Rows are points. Before rounding, the points of a table are all equally far from one centre. They may lie mostly on one side of it. Write the centre, to within rounding.
In the rows, 128 means zero.

Points:
[[122 201]
 [145 191]
 [145 191]
 [139 195]
 [137  96]
 [129  93]
 [ 77 104]
 [ 94 198]]
Centre: [113 146]

Points:
[[ 91  99 119 158 111 138 138 174 117 104 101]
 [ 88  45 197 178 143  89 154 126 217 135 140]
 [ 81  50 136 240 116 111  87  83 154 143 171]
 [123 141 136 161  80 118 166 108 148 200 129]
 [129 133 192 221 133 118 145 141 159 126 225]
 [111 142 135 154 156 143 154 116 129  93 190]
 [140  90 207 212 196 128 104 129 144 127 129]
 [108  96 189 186  69 129 196 122 188 170 108]
 [144 125 190 213  77  67 129 110 198 165 140]
 [152  32 106 169 129  87 122 135 124  99 149]
 [113 130 122 223  60 101 182 136 164 146 186]
 [124  60 168 155 108  93 131  44 129 115 161]
 [116  14 185 195 131 114 172 167 144 106 137]
 [138  27 177 200 114 139 190 141 201 128 117]
 [ 80 114 149 217  69 112  93 160 158 170 129]
 [ 97 108  93 204  85  78 123 154 125 162 165]
 [162  44 182 186 195 117 157  97 159 141 150]
 [161  74 144 163 150  98 113 118  91  90 137]]
Centre: [124  92 153 196 121 119 142 121 155 134 144]

Points, 27 rows:
[[102 171 154 173 194  65 158  74  62 123 153  76  63 146  93 140 156  84
   91 123 134  82 154  61]
 [199 185 182 163 170 138 191 110 167 149 122 115  93  93  85  82 136  84
   99 164 192  79  93 143]
 [174 140  76 131 163  70 169 184 130 205 160 112 127 153  95  67 125 105
   49 144 126 118 127  97]
 [142 158 127 115 170 188 186 161 126 187  87 125 172  78 120 118 130  99
   84  83 186 118 165 134]
 [212 203 150  79 100 181 184 141 131 188 117 110 123 107  96 133 189 114
  134  87 116  43  90  95]
 [185 133 115  87  90 120 164 170 137 134 106 167  59 148  79 159  99 116
  154 142 109  78 139 112]
 [204 157 216 179 220  91 152 128 131 173  91  90 121 164 108 116 165  94
  126 150 117  96  82  71]
 [184 135 135 130 150 128 155 153 129 135 116 138 155 112 190 237 137 141
   61 150 102  63 143  74]
 [181 118 178  91 149 106 194 143  86 155 167 136 151 140  96 179 134  25
   25 167 144  90  88  87]
 [139 137 146  98 197 158 109 134  93 148 116  81 133 131 127  96 181 120
  174 101 148  92 102  23]
 [239 171 184 121 152 137 158 150 163 165 124 120 161  65  46 134 112 138
  146 121 140  91 147 116]
 [120 114 197 127 173 174 127 129 109 105 149 140  64 133 127 116 160  59
  115 133 164  45 108 110]
 [195  77  75 121 147  47 145 165 126 147  75 118 120 117 110 107 137 116
   87  91 140  86 164 116]
 [242 143 151 100 179 148 161 151  39 169 142 147  71 161 108 157  95  89
  127 125 107  81  81  82]
 [196 145  69 140 135 102 118 165  89 174 116  84 103 114 151  91 174  64
   47 103 151 109 133 156]
 [228 158 144 129 166  93 134 106 123 161 123 161 139 108 108 137 173 185
  163 113 199  69 131 118]
 [173 164 125 129  76 134 173  80  86 181 113  72 131 101 144 145 146 125
   61 183 115 181 150 108]
 [181 118 149 144 192 197  99 106 131 132 141 100 128 114 100 188 114  86
   55 167 152 137 154  74]
 [204 160 166 104 127 118 169 156 174 212 119 108 152 129 159 106 155  56
   96 141 127  78 131  10]
 [189 163 116 153  96  59  56  98 127 192 116 121 137 140 110 177 117  97
  119 103 118 103 156  78]
 [195 130 141 156 200 180 149 118  84 105  87 136 167 106  98 128 159  74
   77 114 132 130 133 163]
 [183 249 159 120 133 144 137  89  96 159 126 131 108  56  92 146 174  79
   98 170 106  58  84  69]
 [150 128  89 150  68  97 113 111 136 171  77 119  61 130 110 130 129  88
  138 171 135  88 118 102]
 [197 108 167 116 155  92 212  92 127 116 143 167  91 146  83 186  76 115
   97 148 182  83 147 122]
 [115 109  88 132 158 111 115 113 123 154 140  35 122 180 130 123 158 108
  146 125 114  82 105 116]
 [129 193 136 128 176 114 220 171 127  94  46  90 129 107 101  97 129 146
  109 128 168  83 106  74]
 [166 204 112 150 179 156 203 144 138 167 155  78 122 109  81  78 101 140
  111 134 163 156 130  53]]
Centre: [170 158 149 123 142 114 155 129 105 146 128 110 119 122 115 139 139 108
  94 122 140  98 126  89]

Points:
[[140 185 100  37 169  93  77 129 171 102 148 123 120 166 137 185 139 103
  114 133 185 133 146 146]
 [ 56 170  37  68 163 164 152 106 192  89 133 142 122 171 184 157 168 104
  145  75 138 110 125 130]
 [107 139  31  66 164 127  94  98 187  65  83 119 115 176 170 114 173 106
  135 125 158  99  84 115]
 [113 168 116  98 244 120 102 122 146  82 104 151 130 165 122 111 125 161
  114 145 145  92 140 106]
 [115 194 121  81 151 170 109 168 178  87  89 158  86 110 137 107 132 138
  166 130 150 124 132  68]
 [128 168  74  67 152 126  59 129 185  93 126 161 135 107 100 139 112  76
  119 123 188 117  83 131]
 [106 199  56 101 145 152 115 144 168 155 102 172 131 166 188 170 177  81
  128 116 117  96 120 120]
 [105 163  93 128 150 139 142  86 108 120 165 219 117  95 140 189 129 121
  107 130 149 114 117 125]
 [150 180  39  84 164 154  92 149 166 108 102 149 147 140 130 134  81 126
  131 154 187  96 117  85]
 [159 116  87  94 162  61  89 138 145  90 115 152  98 116 169 139 123 131
  124 150 191  80 133  83]
 [112 169  94  85 201 101 119 116 144  50 156 174 101 136 143 177 135 125
  150 134 130 150 110  60]
 [166 146  49  71 221 132 141 117 144 107 119 155  92 121 124 146 125 102
  180  81 164 123 104 126]
 [116 154  99  76 162 118  93 159 129  93 130 183 103 142 102 223 155 162
  110 146 179 102 125 107]
 [159 125  63  87 154 162  75 110 167 104 102 144 116  88 147 168 154  93
  158 104 177 126 165 117]
 [136 200  54  66 185  76 147 149 148  88  78 142 109 124 141 106 128 150
   86 160 163 152 141 128]
 [131 150  68  93 169 184  99 144 203  73 118 126 141  99 131 122 184 125
  122 158 162  77 141  93]
 [142 166  75  25 141 159 161 129 126 105  94 171 112 147 126 170 145 142
  148 114 142  75  73 159]
 [153  88  89 116 179 117 134 120 157  44 125 152  64 173 139 115 129  74
  120 128 158 114 108 107]
 [104 176  77  83 158 107 167 156 128  63  66 128  82 129  99 119 149 129
  152 139 140  88  80  90]
 [143 162  65 105 190 128  90 149 179 102  76 118  96 151 154 149  96 109
  126 118 222 129  81 140]
 [138 112  92  45 155 118  86 172 146  64 112 150 134  95 142 137 169 114
  138 102 131 131  91 101]
 [149 161  84  60 168 139 100 131 154  89  97 136 120 140 249 124 158 130
  141 119 178 114 124 159]
 [147 138  88 112 137  79 102 125 163  73 128  85 131 142 118 139 114 127
  112  91 207 110 120 153]
 [141 148 102  79 183  89 129 127 186  67  88 178 136 193 128 124 185 126
  162 158 191  98 113 124]
 [120 141  59  72 113 121 133 163 108  71 117 176 108 121 109 129 155 164
  136 106 126  64 105 152]
 [152 139 111  70 124  96 125 120 169 114 145 135 112 113 177 167 131 114
  182  99 120  77  91 137]
 [119 142  65  65 186  94 105 158 120  89 156 191  75  93 134 130 150  98
  154 116 181  93 101 154]
 [140 143 143  87 206 119  96 108 167 105 113 104  85 177 142 141 170 129
  153 106 167  79 109 114]]
Centre: [111 153  88  94 156 131 139 129 158  96 117 151 111 135 149 143 142 120
 121 127 161 113 122 129]

Points (29 x 24):
[[115  83 162 109 174  75 152  65 191 171 152 130 124  73 150 111  35  85
  152 165 102  42  68 164]
 [144  82 161  90 165 140 110 118 187 118 135 153 146 140 137 148  40  67
  145 154  94  44  71 122]
 [107  53 154  67 124  97 100 104 235 110 127 133 165 116 192 131  48 100
   99 161 146 108  71 185]
 [107  69 159  99  83 106 106 120 196 114 116 122 132  74 168 122  87 113
  150 132  91  45  64 129]
 [154 110 120 115 180 125 158  83 135 153 121 132 176  39 133 120  64  91
  150 164  73  77 111 155]
 [135  90 150 110  95  76 104 145 183 180 134 164 133  30 171 116  55  62
  162 133 118  93  70 145]
 [119  69 128 116 129 109 140 162 201 144 123 147 128 109 120 138  47 105
  133 141 130  73  52 143]
 [ 71  61 127  84 133  76 101 102 136 133 128 166  79 113 135 156  35 110
  165 134 129  82  59 174]
 [111  99 162 126 122  50 114  73 196 151 119 137 120  56 141 111  23 102
  109 168  60  63  69 193]
 [122  77 164 126 136 121  99  70 137 146 120 159  98  98 145 147  42 126
   81 117  35  23 112 183]
 [ 98  83 144 135 140 158 167  82 165 150 142 109 121  90 173 164  46  51
  119 134 107  51  81 126]
 [152 139 151  63 154  87 117 135 196 128 148 151 129 107 135 145  97  45
  127 180 113  66  81 106]
 [136  78 117 113 113 127 114  23 148 133 158 140  91  87 161 151  86 114
  135 189 121  28  93 140]
 [ 99 101 108 104 170  92  95  92 179 168 177 150  89  60 109 146  56  97
  149 180 128  80  65 140]
 [149 100 210 160  88 113 122  35 189 161 147 122 137  84 149 170  60  51
  139 173 131  53  70 158]
 [123  68 138 127 109  97 167  72 131 134 141 115 117 113 154 135  77  53
   78 143 162  88  34 116]
 [171  70 144  84 128 147  86 150 168 152 117 128 105 127 150 131  51  78
  206 139 124  80  97 154]
 [116  99 186 154 200  66 111  69 162 156 113 165 135  91 151 160  37  51
  133 186 151  47 108 152]
 [181 113 156  99 143 139  81  46 213 122 130 160 156  93 189 112  31  93
  108 192 107 100  45 114]
 [125  85 168 115 171  34 103  82 215 194 147 153 132  91 175 111   9 130
  133 167 120  93  52 176]
 [113  83 179  70 100  82 142  89 189 118 149 148 108 110 151 126  29 127
  162 177 121  92  70 124]
 [125 176 147 130 170 127 140 128 125 165 134 142  69  69 165 151  65 121
  198 120  93  23  47 181]
 [104 109 123 102 184 108  90 117 166 199 126 121 156 155 144  89  51  49
  115 161 163  58 132 153]
 [111  96 190  88 157  26 128  76 171 145 148 154  81  78 147 150 105  85
  107 149 107  36  71 147]
 [123  97 155 159 117  66  99  56 217 121 151  88 140 123 181 144   8 110
  128 195 110  65  75 141]
 [146  86 176 128 145  79 112  91 165 183 151 122 106  98 163 151  84 114
  133 227 154  48  68 115]
 [125  80 136 116 218 112  97  61 195 159 186 147  84 122 181 124  31  91
  132 177 132  73  73 113]
 [ 85 135 149 111 197 148 107  93 187 110 144 138 116 101 112 144  10 103
  119 151 175  55  40 165]
 [136  86 163  85 110 106  75 105 171 132 121 109  96 126 154 120  47 107
  146 182 165  72  75  85]]
Centre: [138 149 166 144 147 108  92  92 143 130 154 135 121 119 182 120  89 111
 120 124 127 118  93 186]
